Each row of a before or after table is a point. One or more steps were done to the points. Then noise was added and the rows were shuffled. The steps act on columns, c1 being the first. What was done? A step turns or swaps two columns, mirrors them in a line or flattens them onto one, adds a multiple of one to another, or multiplies or shifts one. Angles are multiples of 10 degrees, from the lower column toward the higher: turns from -170 to 170, lines from 10 to 170 but not 90. Use the fewest steps. Two steps may share a column if one is a turn and the other turns, adds or multiplies; they go together, in the order done. Otherwise the lowest column goes first.

Before (11 x 2):
[[  2.9  -0.5]
 [ -1.0  -0.4]
 [ -0.1   1.8]
 [  0.6  -0.6]
 [  3.4   1.8]
 [  4.2  -0.8]
 [ -1.9   2.4]
 [  1.4  -3.0]
 [ -7.2  -9.0]
 [ -5.7 -10.9]
 [  2.6  -7.8]]
After (11 x 2):
[[ -8.6  -7.2]
 [ -0.6   2.8]
 [  2.3  -1.7]
 [ -0.2  -1.1]
 [  1.6   3.4]
 [ -0.5   0.7]
 [  1.9   0.0]
 [ -2.9   1.5]
 [ -7.6   2.5]
 [-11.1  -5.6]
 [ -1.0   4.1]]
Steps: swap c1 and c2

Before (9 x 6):
[[ -0.8  -1.6  10.4  -0.9  -1.8   4.8]
 [ -3.4   0.0   3.4  -3.7  -6.2   6.2]
 [  5.9  -2.4   3.3  -0.9   2.5   3.5]
 [ -7.8  -6.9  -1.9  -2.4  -5.0   7.7]
 [ -0.7  -1.4   1.4  12.6  -2.7  -1.5]
 [ -1.5  -1.0   3.1  -1.8  -4.0   1.4]
 [  3.1  -2.9   6.0   3.0   0.0  -4.1]
 [ -0.1   2.1   7.1   1.6   4.4  -1.2]
 [ -6.4 -11.1  -4.5   2.1  -6.5   5.0]]
After (9 x 6):
[[  5.8   3.9   1.2   1.4   2.4   3.7]
 [ -8.2   1.2   7.2  -5.4  -0.4   7.8]
 [ -6.3  -0.2  12.0  -4.9  -5.0   4.8]
 [  3.1   6.5   0.5   1.5  -2.6  -4.4]
 [ -1.4   3.2  -0.1  -4.1  -0.4   1.3]
 [ -3.3   3.2  -1.0  -7.0   0.1   6.1]
 [ -0.8   9.9  -2.2  -2.0  -0.2   4.9]
 [ -0.6   1.7   0.8   4.0 -12.2  -1.2]
 [  0.0   6.2  -4.2   4.5   0.9  -1.6]]
Steps: turn c2 and c3 by -110 degrees; turn c4 and c5 by -60 degrees

Before (9 x 11):
[[ 0.2  1.6  3.0 -0.2 -3.3  3.2  0.5  5.5 -0.3  8.4  0.5]
 [ 3.0  0.7 -5.7  7.5  3.4  3.5  3.7 -3.4 12.1 -5.7  6.0]
 [-0.4 -6.9 -0.2  2.4 -3.4  3.6  4.9  0.9  1.0  9.5 -5.5]
 [-5.8 -4.4 -2.0  2.6  1.3 -1.2 -3.3  1.3 -4.0  0.5 -5.7]
 [-0.1  3.0 -2.8  4.9  2.5 -5.1 -3.2 -4.8  9.9 -5.4 -1.0]
 [-4.6 -7.1  1.2  2.2  2.8 -5.2  4.5  2.7 -0.6 -0.2 -4.2]
 [-6.4 -0.8 -1.1  6.5  3.6 -5.4 -4.9 -6.8  3.8  0.1  2.2]
 [ 1.2 -1.7 -0.2 -2.5 -6.4  1.9 -5.0  3.0  5.3  5.3  5.1]
 [-8.9  1.7 -5.7 -2.4  2.0 -7.1 -1.0  0.2  1.4 -1.0 -1.4]]
After (9 x 11):
[[ -8.7   1.9  -6.1  -2.0   1.8 -11.8  -0.7   0.3   1.5  -0.6  -1.6]
 [ -0.3  -7.6   0.1   2.1  -3.0   6.1   7.5   1.4   1.1   9.3  -5.4]
 [ -5.9  -0.9  -1.3   5.9   3.1  -8.1  -7.9  -6.4   3.7   0.3   2.8]
 [  0.9  -1.7   0.0  -2.5  -5.7   2.7  -8.3   2.8   5.8   5.5   4.5]
 [ -4.6  -5.9   0.1   2.3   2.8  -8.9   7.4   3.2  -0.7  -0.4  -4.9]
 [ -6.0  -3.9  -2.3   2.5   1.3  -1.2  -5.7   1.5  -4.2   0.9  -5.6]
 [  2.2   0.2  -5.5   7.9   3.4   5.6   6.0  -3.1  12.2  -5.0   6.0]
 [ -0.6   3.4  -2.4   5.3   3.2  -8.3  -5.0  -4.3  10.3  -5.2  -1.0]
 [  0.2   1.4   2.2   0.0  -2.4   5.4   0.4   5.3  -0.9   9.0   0.5]]
Steps: multiply c6 by 1.6; multiply c7 by 1.6

Before (8 x 14):
[[ -1.6   1.0   2.4   0.7   0.4   6.5   6.0   0.2   0.3  -2.1  -3.5   4.0
    3.4  -3.5]
 [ -0.4   1.2  -4.2   0.1   4.5  -4.7   4.3  -4.0   3.5  -0.5  -2.3   4.9
    0.6  -6.3]
 [ -2.5   1.8  -2.3  -4.5  -1.2  -4.4  -7.7   3.3  12.6   0.2   7.4  -0.9
    3.2  -2.0]
 [ -2.8  14.5  -0.1  -6.3  -1.6  -3.4 -11.3   2.0  -3.4  11.5  -1.8   1.2
   -1.4 -10.0]
 [ -0.5   1.5  -4.3   2.1  -2.4  -6.4   5.7   4.6  10.4   0.2   0.9  -0.8
   -0.3  -5.1]
 [ -1.0  -0.2 -10.6   0.4  -3.4   4.8   3.5  -4.6  -0.4   3.5   5.9  14.4
    3.5  -5.3]
 [ -2.7   2.2  -4.7   0.4   4.2   0.7   1.4   4.5   0.4   7.7   5.4   0.9
   -0.3  -3.5]
 [  3.7   1.0  -1.9  -3.5  -0.9   1.1   4.4   4.9   0.2   0.9  -3.3  -1.5
    1.5  -2.7]]
After (8 x 14):
[[ -1.1   0.4  -1.9  -1.0  -0.4   1.3   4.5   5.7   0.5   1.4  -3.9  -1.1
    1.4  -2.5]
 [ -0.5   0.7  -4.7   0.2   4.5  -4.1   3.5  -4.7   7.0  -0.9  -1.4   4.2
    0.8  -6.4]
 [  0.8   0.9   2.1   0.5   0.1   5.8   5.9   0.9   1.1  -2.2  -3.4   4.0
    4.1  -4.2]
 [ -2.2   1.6  -2.2  -4.3  -1.8  -4.7  -7.4   2.4  24.6   0.1   7.1  -1.9
    3.4  -1.9]
 [  0.0   0.0 -10.3  -0.2  -3.7   4.1   3.3  -4.1  -0.8   3.5   6.0  14.5
    3.5  -4.8]
 [ -3.5  15.2  -0.6  -5.8  -1.5  -3.3 -11.5   1.5  -6.5  11.4  -2.5   1.6
   -1.3 -10.0]
 [  0.7   1.5  -4.6   1.2  -2.0  -6.1   5.6   4.1  21.3  -0.1   1.0  -1.4
   -1.0  -5.1]
 [ -0.6   1.8  -4.3  -0.6   4.7   0.4   1.2   4.1   1.0   7.5   5.7   0.9
    0.1  -3.4]]
Steps: flatten c1 and c4 onto the line at 60 degrees; multiply c9 by 2
